Each row is a point. To make a cloud, some directions were put in groups of two or more. Within a group, all points are equally far from the middle, so they leave a hole (a ring in 2 directions, a hollow ball in 3). The other directions are filled evenly. Then the cloud was stretched, turned, moved and blurred a little. Count the holes, and give their numbers of directions, smallest first.

Cloud, 19 rows:
[[-40  31  16]
 [-33 -41  36]
 [-39  16   5]
 [-13  -2  12]
 [ 40  30  26]
 [-36 -40 -24]
 [-39 -34 -45]
 [ -1  30  29]
 [-12  19 -32]
 [ 44 -19 -16]
 [ -1 -49 -19]
 [-15 -19  19]
 [-43  29  -3]
 [ 53  16   7]
 [ -2 -29  60]
 [-27 -30 -54]
 [ -9 -32  41]
 [ 19  14  37]
 [  8   4 -33]]
Holes: 0

Cloud (31 x 4):
[[ 15 -30  44 -15]
 [-10 -56 -17  49]
 [  5   8  37  47]
 [  8   6  46  30]
 [ 31   9 -47  15]
 [ 37  -2 -24  44]
 [  7   8  27  58]
 [-12 -56 -39   9]
 [ 35 -39  19  -5]
 [-10 -14  45  29]
 [ 12 -64  -5   7]
 [ 31  20  31 -12]
 [-34  -1   0 -21]
 [ 41   6 -31   5]
 [ 11  40  18  36]
 [ 38 -38  11   4]
 [  2 -13 -47 -29]
 [ 28 -53   8   6]
 [ 44 -23  -6  21]
 [ 28  21  35  -9]
 [ 19   3  50   3]
 [ 30 -43  21  -7]
 [  3  -1  34  54]
 [-12 -58 -36  15]
 [ 45 -26   7   4]
 [-23 -32  10  58]
 [  1  49  -1  29]
 [ 43 -30   4   9]
 [ -3  44 -21  45]
 [ 37 -28  -8  39]
 [-40  -1 -34  36]]
Holes: 2 (2, 2)

Cloud:
[[ 39  -5  -9 -30  -6 -29]
 [ -9 -28   1 -32 -37 -29]
 [  2 -25 -71  32 -46  19]
 [ 33  -8   7  10  36 -44]
 [ 52   8 -18  -4   8  -4]
 [  9   3  36  41   2 -10]
 [-10  59 -26  -8  20  13]
 [ 38  17   5  24   9  -1]
 [-41  27  -9  27 -17  16]
 [ 28  28 -22  31 -11  -9]
 [  3  51 -15  24 -32   5]
 [-37  21  -2  -1  18 -17]
 [-11  45  -3  -8 -22 -31]
 [ -8  21 -65   6  24 -16]
 [ 30  42 -35 -39  26 -34]
 [-41 -14 -26  59 -25  41]
 [-29 -22  27  -6 -23  25]
 [-15   7  -5  31  42   8]
 [  4 -21 -13 -12 -53  -9]
 [-17  18 -77  38  19  31]
 [-19 -31   3  62 -27  -7]
 [-54  10 -55  -1 -23  10]
 [-62 -34  18  41 -34  14]
 [ 34 -10  23   7  -6   4]
 [-16  18  13 -16  12 -52]
 [ -3  19 -46 -47   3  19]
 [ 24 -21 -53  -4 -27   5]
 [-60 -13  15  21 -33 -13]
 [-53   8 -18  21 -48  10]
 [ 26   9   2  11  44  10]
 [ 14  50   4  13 -24  -1]
 [ 10  15   5 -20 -52  12]
 [-41   8 -70  12   6  12]
 [  9 -37   9 -40  13 -40]
 [-40 -20   9   4  21 -49]
 [  9 -22 -34   7 -54   9]
 [-36 -25 -60  46  -2  44]
 [-15 -69 -27  21  14  10]
 [-15 -17 -69  24   5 -15]
 [ 44  23 -38 -35 -25 -13]
 [ -7  -1 -60 -42  -8   3]
 [ -2  35  25 -32 -11  13]
 [ 42  51 -11  -2 -24   4]
 [  3   4  46 -38 -31 -25]
 [-35 -61   0  39  -5  36]
 [  6  47  -1 -38   5 -45]
 [ 42  40 -28   6   2  35]
 [ 34   3 -52  -5   8  34]
 [-13 -58 -20  67  16  -7]
 [-59 -16 -35  21 -13  29]
 [-46  -6 -16  32 -58  19]
 [  6 -42 -10  27 -20  30]
 [-28  12 -46  52   3  40]
 [-23 -26 -84  33   3  29]]
Holes: 2 (2, 3)
